Each row is a point. Two turns around zero, p and q, are shown by what they do to some points. Where does a point land after both, in the order given? Backwards means that the second turn is done in reverse. Each puzzle has new turns, and all numbers are rounded.

Turn p:
[ 10 -28  23] => [ -9 -35  -9]
[  2  12 -27] => [-2 29 -7]
[27  8 50] => [ 39 -41  -8]
[-39  59 -33] => [18 64 41]
[ 28 -72 -31] => [-62 -16 -53]
[-28  22  18] => [16  0 37]
Turn q:
[ 72 -25  17] => [-27 -63  37]
[-28 -37 -28] => [-36  20 -35]
[  4 -10   8] => [-10  -1   9]
[-22  28 -11] => [ 29  17 -17]
[-32  80 -12] => [ 81  25 -20]
[  5 -37  26] => [-37   4  26]
Where do these land?
q, then p: [ 28 -44  12] => [-26 -22  41]
q, then p backwards: [ 4 78 30] => [ 0 72 42]
p, then q backwards: [-22 -33   2] => [ 20 -33   7]
q, then p backwards: [-10  -1 -44] => [ 42 -14 -11]

Turn p:
[36 -7 15 67] => [  6 -21 -33  67]
[ 15 -14 -20 -88] => [ 44   5   9 -81]
[ -8  26 -47  -3] => [-14  45 -22 -16]
[-14 -22  11  34] => [-26 -28  -6  22]
[-29  18  41 -10] => [-10  -1  53   8]
Turn q:
[  5 -53 -11 -72] => [ 76 -36  10 -31]
[-20  33 -30  24] => [-37 -15 -30  22]
[-18 -20  22 -50] => [ 33  -7  -2 -50]
[24 37  3 28] => [-21  34 -13  32]
[ 9  3 16 68] => [-50  24  34  27]
Where do these land?
q, then p: [ -3 -21  30 -11] => [27  2 26 -8]
p, then q backwards: [-60   3  33 -71] => [-30 -71  58  19]
q, then p: [ 33 -10 -50  13] => [-11 -28 -32  44]
p, then q backwards: [ 41  39 -16   8] => [ 48  28   6 -20]
q, then p: [-11 -11   3  61] => [-43 -19  39  15]

Turn p:
[-20 -34 -31  -2 -12  23] => [-39 -37   6   3  -8 -14]
[ 39 -23 -11  14 -45 -48] => [-17  32 -30 -20 -64  -3]
[-46  43  37  -1  66 -31] => [ 38  45   9  31  74 -27]
[ 42 -43  50  40  -8 -46] => [ 38  26 -54  28 -61 -17]
[-11  14  14  -7 -22  15] => [ 9 -3 33  0 -8  7]
[-21  26 -37  19  16  36] => [-35 -15  15  18  38  32]
[ 18  16 -23 -62   5  51] => [  4 -49  20 -59  28  23]
Turn q:
[ 24  17  52  -2 -57  41] => [ 28  23 -12  68 -48  10]
[ 37 -17 -32 -13   9 -30] => [ 39  -1   7 -28  37 -13]
[ -7 -44 -58  -4  97 -11] => [-27   7  -2 -93  67  29]
[-24 -53   3  15  31 -34] => [-36  -7  24  -4  61  10]
[-24  61  14  29 -66  23] => [ -7 -33 -32  49 -70 -28]
[ 22  37  -2  16 -40  16] => [ 26  -6 -33  23 -34 -22]
[ 16  12  20   6  36 -13] => [-14  38   1 -12   9 -20]
[ -2  14  12 -54 -12 -15] => [ 21   4  48  -6 -28  -4]
[-42 -26  -9   7   3  24] => [-30 -25  -3   0   3  40]
Where do these land?
p, then q: [-24 -35  28   7 -19   5] => [  5 -12   3  39  28 -23]
p, then q: [ 15 -11 -17 -39 -50  13] => [ 20  -9  50  27 -17  28]
p, then q backwards: [-16  20 -11  12  20 -42] => [26 -5 30 22 31 -6]
p, then q: [-19   1 -64   2  45  -1] => [-55 -15  11 -52  10  17]
p, then q backwards: [ 53 -11   6  33 -33  -2] => [ -6  24   1 -12 -13  65]
p, then q: [-26  79 -29  18  44  21] => [-63  57 -31 -37 -19  22]
q, then p: [ 17 -43  86 -32  -6   6] => [46 19 22 60 11 64]

Turn p:
[ -8  35  23 -26 -23 -12 -22   8  15] => [-16  47  13 -12   7   5 -25  10  20]
[ 51  -9 -17  -1  -2   9  69   4  14] => [ -8 -60 -28  25   6  17  11  35  36]
[-29  38   2 -34 -18  14  71  17  -3] => [-66  -3  -1 -15  25   0  44  24  40]
[ 12  31 -18 -37 -10   3  -2 -18 -39] => [  3   8 -23 -38  51   5  -1   8   3]
[-19   1 -12 -34  -8  13  -2 -49  15] => [-13  -6   1 -39   7  36  -5 -36  13]
[ 48  30  -9 -25 -14  36 -22  17   9] => [-19   2 -29  -8  18  19 -51  39 -13]
[ -4 -22  10  69  75 -32 -32   0  10] => [ 55   9  32  70 -22   6  18 -27 -51]
[-22 -97  -6 -15   1 -21 -11   2   4] => [ 19 -51  36  -5 -24 -48 -21 -55   8]
[ -6  -2  -7  54 -24 -17  -8  -9 -10] => [ 30  21 -29   6 -35 -14  21  -7  -1]
[-37 -57 -26  48  33 -13 -36  16   8] => [ 19 -10  11  39 -37 -37   3 -60 -46]
[-22  20  55   1   4  38  26   9 -13] => [-29   8  36 -23 -13   8  34  45 -12]
[ 36  31   3  -1 -15 -17 -31   4 -12] => [ 26  33 -20   0  18   1 -28  24   2]
Turn q:
[-49 -13 -33  46 -29  -2  19  22 -16] => [ 15  29 -50  54 -14  -4 -13   7 -29]
[-25  18   7 -35   7 -15 -32   7 -35] => [ -8   7  -5 -26  48   5 -37 -10 -15]
[ 45 -54  30  58  41  -3   0  47  -9] => [  5 -67  22  33  -7  -1  51  17 -64]
[ 23 -58   6 -22  -9  52 -12 -48  10] => [ 26 -16  47  13 -21  64   3 -27  34]
[-14  65  20 -27   1  12   3   2  25] => [-42   8 -13 -30  15 -13 -14  28  45]
[-26   9 -18 -19   8 -21  30  21   8] => [ -8  20 -30 -28 -21  -5 -12  13 -19]
[ -5   7  -8 -17 -34 -21 -13  24   3] => [-13   6   0   0  -8 -26 -40 -13  -8]
[ 46  17   8  12   9  -2  21   1 -36] => [ 11  12  40  -1  18 -21  27  29 -14]
[-20  22 -65 -17 -15  30 -17 -67  46] => [ 47  21 -33 -14 -19   8 -16 -27  90]
[ 23 -14  52  21  21 -31   1 -10   3] => [-32 -18  21  -2  12  -4  51 -20 -21]
Where do these land?
p, then q: [ 22   7  -5 -12   4  37 -41   0  17] => [ 20 -15   4  11  42  12 -37  -1   2]
p, then q: [-32 -20  13  18 -32   1   3  41 -27] => [-29  35  -7 -14 -10 -35 -10 -25 -30]
p, then q: [ 61  29  26 -27  31   8  -1 -25   9] => [  7 -66  14   8  12  25  -9  47   3]
p, then q: [-45  15   4 -29 -23   0  24 -68 -39] => [-13  29  17 -70 -34  40  -1  20  31]
q, then p: [ -5 -35   5   1  10 -30 -32 -44 -19] => [ 27 -27   3 -25  13  52  22  -1  -7]
p, then q: [ 10   9  -1 -53 -14  15  15  42  36] => [-21 -37 -59   5  11  19 -21 -22  -5]
q, then p: [ 22  51 -28   6   1 -41  20  28   0] => [ 13  28   3  25  47 -34  -6  -7  42]
q, then p backwards: [ 57 -21  -5  36  -9   7  -6  24  50] => [ -4 -69  15  34   3  -2  39  22   8]
p, then q: [-47  27  15  35  17  -4  20  16  27] => [-32  45 -25  34   0  -5  18  26  11]
p, then q: [-44 -62 -24  25  14   8  -1 -13 -54] => [ 13  61  47 -21 -13  11  27 -39 -36]

Turn p:
[-37 -45 -56  24  23 -18  29 -46   2  23 -92] => [ 46 -48  17  43  21 -46  10 -78  42  34 -43]
[-59   8  16 -15  46 -67 -39  -8   8 -43  11] => [  8   1  22  22 -54 -63 -46  15 -61  10 -11]
[ 12  21  43 -16 -48  18   8  25 -38 -34  15] => [ -2  57   3 -32 -10  16  16   7  -5 -16  61]
[ -9   0 -81  10  93  -4  23  -2 -14  33 -91] => [ -18  -29  -28   37   10  -51   -7 -100   38   -5  -89]
[ 11  30  63 -12 -26  40 -31  -1  29 -15  12] => [-17  30   3 -31  35  22 -44  35 -16  13  46]
[ -7  37 -14  27  -3 -21 -34 -25  27 -45  36] => [  3   3 -37  -4 -22 -22  -9  49 -33  51  -1]
[-20 -19 -25 -19  65  -8  29 -50   4  28 -11] => [-34 -55  15  60   2 -23  -1 -36   2   7 -22]
[ 24  12  31   9 -16 -30  17  34  22  32   2] => [ -1  20  22  -8   6   1  -5  46  41 -30 -14]
[ 61  -4  43   6 -29  -5 -22  -6 -27 -17  39] => [ 11  48 -18  22  10  40  17  48 -22 -19  34]
[ -6 -71 -44  13  53  14  12  24  16  11 -43] => [ 31 -50 -11  22 -12  20 -31 -64  29 -19 -47]
[  9  10  16  11 -36  33  48  23  -2 -11  42] => [-21  10   0 -30 -26  43  23  19  34   5  40]
[ 35   6 -20 -55 -83  28  -3  17   1   9  29] => [  4 -19 -20 -61  35  18  49  28  -6 -41  52]
[-14  15  27  16 -39  21 -36  16 -28  28  49] => [ -8  31  30 -41   6  45  26  29 -40   8  -4]
Turn q:
[-15  79  -3 -54  -7 -33   8   5  18  51   1] => [-43  21 -29  10  24 -28 -47  16  24  76  -6]
[ 29 -62  10  31 -50   0 -17   1  55 -41 -23] => [ 16 -70  -1 -15  19  42  20  43   0 -59  22]
[-45  71  32 -27   1   1 -26  -2  25  23  17] => [-37  11   9 -12  13  -4 -34 -11   5  77  44]
[ -6  -9  14 -35   2   3 -45   7 -11  17  -8] => [-19  -7  38 -27  18 -12  -3 -13  26   9 -11]
[ 10 -24  -4  47 -34 -35 -47 -29  -9 -36   5] => [  5 -40  39   2 -33 -21  20  48  -9 -36  31]
[-37  31   7 -33 -25  17  20  -9  24   5  36] => [-26  21 -38 -15   2   3 -27 -16  19  20  47]
[ 47 -52 -25 -36  38  20  71  39 -64  -4  26] => [ 35  78 -20  11   4   4  -7 -36  13 -74 -72]
[-54  10 -12  76 -20  -2 -20 -18 -32  50 -38] => [-34 -38   4 -16 -82  -5  43   4 -32  46 -20]
[ 12 -21 -12 -27  58  -8  47  69 -21 -25  19] => [ 37  77  -8 -14  39   4 -15 -10 -32 -31 -44]
[ 25  73  26 -15   9  31  24  12  44  49  60] => [ 15  19 -26  24  -1  37 -91 -23  24  60  20]
[  5 -33 -49  24   5  14 -26 -27  34 -25  -9] => [ 42 -57 -13 -10   2 -27  22  -7 -11 -24  16]
[ 15 -53  18  -4  55 -23  40 -17 -44 -10 -22] => [ 34  51  17  23   7   5  67   1  12 -22 -40]
[ 15 -12  -1  54 -30  15 -29 -31 -19 -52 -62] => [-22 -65  30  37 -14   3  52   4 -38 -41  11]
Where do these land?
q, then p: [ 24  38  -9  -6 -51 -60  -4 -45 -34 -36  -8] => [ 37  26  26 -30 -79  -3 -10  34  12  18 -36]
q, then p backwards: [ 59   3 -53  28  22 -14 -15  12 -24  -1 -30] => [-14 -28 -26  -4  37 -65 -37  -9  10  26  -9]
p, then q: [-33  23  67   2  54 -22   4 -44 -28 -28  38] => [-51  11  35 -20 -83  19 -13  20 -25  36  17]
q, then p backwards: [-21  -9 -66   9 -31 -36  25  29 -34 -31  10] => [ 19  47 -17 -41  15 -47 -38  38 -10 -22  21]
q, then p: [-28   9 -17   7   1   8   5 -43  38  22  32] => [  1 -46 -11  -4  12  13  37  42  -2 -15 -12]
q, then p: [ 12  36  24  33  15 -35  36  44 -47  -9  25] => [-13  83  -2 -49  15  -5  16  -8  -8  16 -14]
q, then p: [-19 -24 -10 -20 -13  97 -35 -20  15  34  39] => [ 15 -77  -4  32  48   1   0  30 -41  22  55]
q, then p backwards: [  6   8   4 -40  13 -16   1 -19   5  32 -39] => [ 10  26 -18  31   3   0  19 -32  12  31 -23]
q, then p backwards: [-14 -41  44   6 -34 -15  -9 -31   2  14  -3] => [  7   0   3   8 -35   5  56  16   6  18  37]
q, then p: [ 60 -26   6 -40  47 -23 -46  45  75  34 -36] => [ -7  -7 -14  53  43  20 -88 -35  11 -68 -42]
q, then p backwards: [ 12 -36  31 -28 -35  23  56  16  33 -30 -45] => [ 84 -12 -13 -13  -4  50  -3   5 -12  42  18]
p, then q: [-58  19 -22  49  12  92 -17  56  -2  -1  17] => [-66 -31 -17 -13  19 -24  14 -74  78  23  -4]

Turn p:
[ -4 -31  -6  12 -18  -1  -8  -7 -28  16  58 -33] => [  7  47 -13  22  -4  13 -26   6 -34  45  -4  10]
[-14  23   9  -2 -13  21 -37  59  29 -16 -46  16] => [-70 -31 -11 -16  -7 -40   5  -1   7 -39  -2 -15]
[ 56  -8  18 -27 -16  -8  17   0  -9  16  13  -2] => [ 24   9  29   5   4  -8  10  41 -27  -6  19  30]
[-23 -10  20  16  49 -15  -1  43   1   0 -48  40] => [ -3  -9 -36  -4  -9 -12  25   3  28 -53  17 -60]
[-39  42   8  20  13  -1  24  15  23 -13 -45  20] => [-21  -6   3 -24   3 -10  19 -36  58 -35  -1 -20]
[ 36 -49  18  15 -47  24  27 -14 -23  18  -5  -7] => [ -1  22  41  12  -7  17 -38  55   1  19  38   3]
[-21  10  20  12  45  17 -17   3  14 -61 -35  10] => [-12 -45  -4  -4  30 -15   2 -45   9 -19  12 -55]
[-15  44  23  -8  -7 -37  -7 -41   0   6  87 -27] => [ 29  45  20  27  -5 -10  35 -57 -34  46 -31  37]
[  3 -55  -7 -32 -24  -9  16  -9  22   7 -33   7] => [ -1 -25   6 -39 -30  28   6  40  -2  16  32  -4]
[ 48 -49 -19 -12   0  -4  40 -10   6  45 -26 -62] => [ 50   5  -4 -44   3 -13 -30  72  14  39  25  23]
[-10   3 -28  27  43  40 -16  21  59  -7 -35  50] => [-37 -50 -18  -9  28   6  20  18  41 -23 -46 -53]
[ -2  40 -13  19 -23 -21 -66 -27 -39   2  17  14] => [ -8 -15 -13  74 -30  -4 -12 -37  -7   0 -20  37]
[  4 -23   3 -45  -6  39  26 -17 -29  29   2 -15] => [ 31  15  31 -32 -19  16 -43  25 -27  -6  -8   2]
[-19  63 -45   4   5 -45   2 -15 -26 -42  97 -10] => [ 14  38 -30  33  44  32  26 -84 -30  15 -32  64]
Turn q:
[-32  -7   9 -19  20  27  17 -20  -3  -2 -31 -38] => [-46   2   6  15   1   6  -2   8 -15 -13 -48 -25]
[ 20 -57 -38   9 -46 -32   7  -9 -16  -3  22  -4] => [ 34 -46  15   7 -20  42  22  -2  33 -17   3  41]
[-54 -11 -22  37 -75 -24   0  14  45   4 -18  51] => [-29   7  -1  38 -30  38  34 -24  20 -13  96  10]
[-41  19   1  -9  -2  31 -27  19 -31  56  -5 -38] => [-16  -8 -35 -10   8  40  -7 -39 -26  27 -25 -54]
[ 29 -50  10  24  53  13  44 -40 -57 -27  31  48] => [ 50   2  28   3 -33 -69  64  -3   2 -10 -59  31]
[ 17  77  18   5  36   2   1  43  -6 -29 -23 -26] => [ 12  36  -9  -7  71 -23 -21  40 -22   7   6 -46]
[ 63  -5   1 -40  -6  19 -16 -40 -30   3 -19 -11] => [  7  -2   5 -70  -1   9 -15  11 -10 -32 -44  27]
[-23 -14  18   2   7 -20 -64  19  29 -19 -25 -20] => [-41 -30  -9  19  49  -5 -26 -23 -22  -4  25  20]
[ 51  23  40 -13  -5 -33  -6 -18  -5  30  12 -30] => [ 17   1 -49 -36  16  -7 -40  10  40  -9 -22  11]
[-29  25   3 -60  39   8  22  35 -18  15  -2   3] => [  2   1 -28  11 -24 -10 -17  35 -58  20 -17 -42]
[  2  -8  -7  12  23   8   7 -59 -20 -31  52  18] => [ 15 -25  43 -18 -27 -55  22 -10  30  -1 -21  -5]
[ -8  30 -27  24  14 -10   3  14  62  23 -13  18] => [-32  32   0   8   5   5   1  19  14  54  45   7]
[  6 -21  -6  30 -57  12  12  42  51 -21  19  28] => [ 25  31  35  42 -13  28 -14 -21  16  -8  61  26]
Where do these land?
p, then q: [-11  -7 -17   1  30 -12  -3 -35  29 -19 -28   8] => [-14   1  17  11 -21  22 -14   2   9   7 -37  39]
q, then p: [-13  -5 -22 -51 -25 -32  48  24 -37 -37   6  36] => [-42  36  -5  16  47   6 -21  29 -31  -5  58  26]
p, then q backwards: [  0 -27  42  22  -5  38 -45 -28 -45  25  26  20] => [-45  -8   9 -33  11  40  48  43  23 -19  27 -17]
p, then q: [-18  34 -19  17  52 -24 -26 -37 -27 -32   7 -25] => [-23 -10  24 -48   6  -6  34   7  40  16 -27  51]
q, then p: [-10 -11 -17 -35 -16  53 -46   1   4  17   1 -33] => [ 10 -23  24   4 -45  -4 -56 -13 -28   5  -9 -28]
p, then q: [-15 -12   2 -25  -4 -24  -4  29   7  23 -22 -20] => [ 18 -26  -2  -5 -25  26 -11  25  -3  -9  27  -7]
p, then q backwards: [-16  38 -20 -41 -41   5  11   2 -31 -32 -54  -9] => [ 20 -30  14 -27 -52  -2 -58 -36  24 -12   5  15]
p, then q: [-12 -25  10  39  50 -13  35  25 -29  50  44 -25] => [ 14  26   0 -50  55  20 -17  52  15  41  16 -30]
p, then q backwards: [-18  23 -22  12 -28 -41 -40  -9  13  23  29 -32] => [ -1 -43  15  13  42  -5   3  -5  20  55   8  27]
q, then p backwards: [-15 -49 -28  44 -41 -19  46  48  35 -33  -3  31] => [ 48   2  27  30 -39 -59  16 -35 -42  -3  13  52]
q, then p: [-17  15  56 -27 -11  38  29 -22  37  -2   6  -3] => [-40 -23  -7  14 -21 -31  -2 -60  11  22   5  27]
p, then q: [ 65 -30   0  45   5   3 -16  17  10  36 -30  39] => [30 15  8 76 44 21 -6 -4 -3 32 29 15]
q, then p: [-22  41   6 -15  12 -25  29  36  22 -47   7  20] => [-13  49 -44  31  27 -34  13  -7 -17  12  11  16]
p, then q backwards: [ 74 -27  53  -9 -18  48 -39 -40 -13 -23 -29 -16] => [-26   1 -35 -42  31  -8 -19  33  33 -85  47  -7]
p, then q: [ 29  44 -23  23  39   5  20 -10  25  50  41   8] => [-20  66 -16   2  35  -6  18  54 -15   8   8  29]
